Every row gives one point. The last column is the point's height on a tilted bowl or saddle (a function of degree 2), plus a little noise. Along how many of its main directions does it bend up, bend down or stay straight?

Points (10 x 3):
[[-15.2   5.9  -6.9]
 [-14.0  -4.0  -1.8]
 [-22.9  -4.4   2.9]
 [  6.0  18.6   1.4]
 [  3.1   6.6   0.7]
 [-27.2   2.1   0.2]
 [-20.8   0.6  -1.8]
 [ 34.4   4.4  45.2]
 [ -3.3   2.8  -2.9]
 [  9.1  19.0   5.9]]
Directions: 1 up, 1 down, 0 straight

Points (15 x 4):
[[ -1.1  20.3 -17.9 -24.9]
 [ 10.6  23.1 -27.0 -36.2]
 [  6.2 -17.8 -20.6 -11.2]
 [ 12.6 -12.7  -4.4  -8.3]
 [-19.2 -18.4  -8.4  -7.5]
 [  3.2   1.7   2.1   0.6]
 [-28.1   7.7  19.3 -18.4]
 [  4.1  14.3  26.1   3.7]
 [  4.2   3.6  14.5   3.8]
 [ -2.4 -13.5   9.2   1.5]
 [ -2.4 -24.4   3.4  -7.1]
 [-18.3   3.1   5.9  -7.1]
 [ -5.3 -17.6  15.4   0.7]
 [ 25.2   4.3 -11.5 -21.7]
 [  5.8 -17.9 -17.3  -9.9]]
Directions: 0 up, 2 down, 1 straight

Points (26 x 5):
[[ -1.8 -12.1  17.8  -4.9  -2.9]
 [  9.3  -2.3   0.0  -3.4  -1.3]
 [ 16.1   5.8 -11.4   8.6  -8.5]
 [ -3.9   2.2   2.1  -8.1  -8.8]
 [-16.5  13.9   1.2 -13.0 -22.1]
 [ 27.1  10.0  -0.3  15.3 -15.7]
 [  9.9 -19.3  -2.3  20.8  -3.7]
 [  4.3  12.0   5.3  -0.7  -5.9]
 [ -0.5   9.9   1.2  15.4 -10.9]
 [-14.9 -26.5 -13.7   8.5  -6.4]
 [  2.6   5.8 -19.0  -5.5  -4.1]
 [ -7.8   8.8 -16.1 -50.9 -32.9]
 [  7.5  -1.9 -22.2 -23.9  -9.1]
 [ -8.3  27.2  -6.4 -14.9  -3.0]
 [-19.6   8.8 -36.3 -15.1 -16.5]
 [ -1.4  -8.5 -17.6   0.3 -10.7]
 [ 11.3  21.2  19.1 -43.5 -19.6]
 [-16.3 -16.5  12.8 -11.5 -16.6]
 [ -3.2  -0.7  -4.4   3.8  -5.8]
 [  4.7   1.4   4.9  -2.1  -3.6]
 [ 22.0  -8.6  -9.7  28.2 -29.3]
 [ -3.9  13.0  -0.9  -9.5  -7.8]
 [-30.8  -2.7 -11.8  24.3 -13.1]
 [ -4.6   6.9  -7.6 -20.0  -9.9]
 [ -6.1  22.5  21.2  -4.4 -30.9]
 [ -0.1   7.2   6.9  -4.3  -7.8]]
Directions: 1 up, 2 down, 1 straight

Points (23 x 5):
[[ 12.0 -28.8  -4.6  22.3 -10.9]
 [ -4.3   7.6  12.2  -8.6 -10.3]
 [  8.7  15.0   9.3   7.9  -8.6]
 [ 15.7   7.1   4.4  -5.6  -8.5]
 [ -5.3  -2.2  32.0  11.8  -7.6]
 [  9.4   7.3  27.9   4.1  -8.1]
 [ -1.5   4.6 -19.3  16.5 -11.7]
 [ 18.6  -5.0  -8.4   8.3  -6.8]
 [  0.1  16.3   8.4  42.2 -25.4]
 [ -2.7  10.3   3.7 -35.2 -28.2]
 [-32.0   7.4  18.2  -6.6 -26.6]
 [  4.1  12.5  24.3  -5.7 -14.8]
 [-26.6   5.1  13.4  22.2 -19.1]
 [ -4.9   7.6 -18.3  10.1  -9.6]
 [-12.9  -6.4   4.8  22.9  -8.4]
 [-20.7  -6.6   1.4 -18.9 -19.2]
 [-16.4 -13.4 -11.0   0.3 -11.8]
 [ -0.7   0.8  38.4   0.6 -14.2]
 [ 15.7  22.2  10.9 -14.5 -23.2]
 [ 16.6  -2.6  -3.0  -2.2  -6.2]
 [ -7.7   8.2  10.2  18.9  -8.0]
 [ -7.0  -3.8   2.8   0.3  -4.7]
 [ 11.4 -11.9  15.6   7.3   0.2]]
Directions: 0 up, 3 down, 1 straight

Points (43 x 7):
[[ 16.1   6.6  11.5  27.6 -26.3  -7.0  19.7]
 [-13.6 -22.1  20.4  24.5  24.5  -5.9  19.7]
 [ -8.8   2.1  -9.7  13.0  -7.0  -3.1   6.6]
 [  9.2  -2.6 -16.7 -34.0  13.5   8.2  20.5]
 [ -4.7  -6.3  -7.2  10.5 -12.2   2.9  10.1]
 [  0.3  11.2  -6.9  10.3   8.6  -6.9   2.1]
 [ 22.8 -10.5  -2.1   3.0  -8.1  -0.7   7.4]
 [-37.1  -7.7  -8.6 -12.1  -2.8 -12.2   6.4]
 [ 11.7  -1.9 -10.4  -1.5 -13.6  -1.0  11.0]
 [-24.2  16.8   1.9  -5.9  -9.1 -30.2  -0.1]
 [ 30.0  -1.9   5.4  15.7  -4.6   9.2   2.7]
 [ 28.3   9.0  16.8  -3.9   0.9  -2.8   9.7]
 [-14.8  15.9  -5.1 -27.0  -3.7  -6.1  -1.3]
 [-13.1 -10.3  -4.9 -12.3  -6.4   9.4  12.1]
 [ -7.1  35.8  14.9 -20.4  19.9  26.3  27.8]
 [-13.9  -9.0  -2.7  20.2   1.7  28.6  10.9]
 [ -6.7   6.6  -5.0  -2.6 -17.2 -17.8   4.2]
 [ -7.0  20.2  -2.6  -5.8 -11.7  -2.0   3.2]
 [  0.4  -8.5   2.2  -0.6  18.9 -25.8   9.4]
 [  1.2  -0.2  14.4 -14.5 -29.5  10.5  26.7]
 [-23.6  -5.5  10.4   0.8 -23.1 -14.7  18.7]
 [ 15.4  23.0   8.0  14.3 -18.4 -21.0  21.2]
 [ -1.8 -22.2  21.0  -3.5  17.1  30.9   9.5]
 [  7.6  -6.8  20.7  16.1 -20.7   3.1   9.5]
 [  8.7 -24.6  -3.8   0.1 -18.5  -8.3  16.5]
 [ -5.6  13.0 -10.7  15.8 -17.8  -6.2  13.1]
 [-13.3  -4.8  11.5  -9.8  12.2   4.8   6.5]
 [  0.1  12.0 -12.5 -29.4 -24.1 -11.8  12.8]
 [ -0.9 -28.6   2.1   9.8   7.0   3.8   6.2]
 [ -4.2   0.0 -18.5 -15.3  -8.1 -10.9   4.0]
 [ 11.3  -8.9  -5.9   3.5   8.1 -12.5   4.6]
 [ -0.4   9.7 -22.0 -19.0 -11.5  -3.5   6.1]
 [ 16.9  -7.5   3.9 -16.5  -0.1 -23.9  12.8]
 [-19.1  13.2  -3.0  11.8  19.2  27.3  -0.1]
 [ -6.1  17.3  -0.8 -14.7 -24.6  16.7  23.3]
 [ -8.9  -8.7   9.3   7.8 -27.8 -22.2  17.5]
 [-22.8 -12.1  -4.4  -3.0   2.8   4.6   8.1]
 [ -7.8 -21.9 -21.1  12.4 -29.0  12.4  38.0]
 [ -2.9  23.3  13.1 -29.1  11.2  22.5  29.0]
 [ -7.4   6.8   0.3 -25.3   7.0   0.1   5.6]
 [ -3.0  21.9  -2.7 -21.5  11.7   4.6   3.5]
 [-20.7  10.6   8.1  -9.9 -22.0  18.0  23.7]
 [ -7.0   3.6 -26.4 -27.8  -5.1  -5.3   3.5]]
Directions: 4 up, 1 down, 1 straight
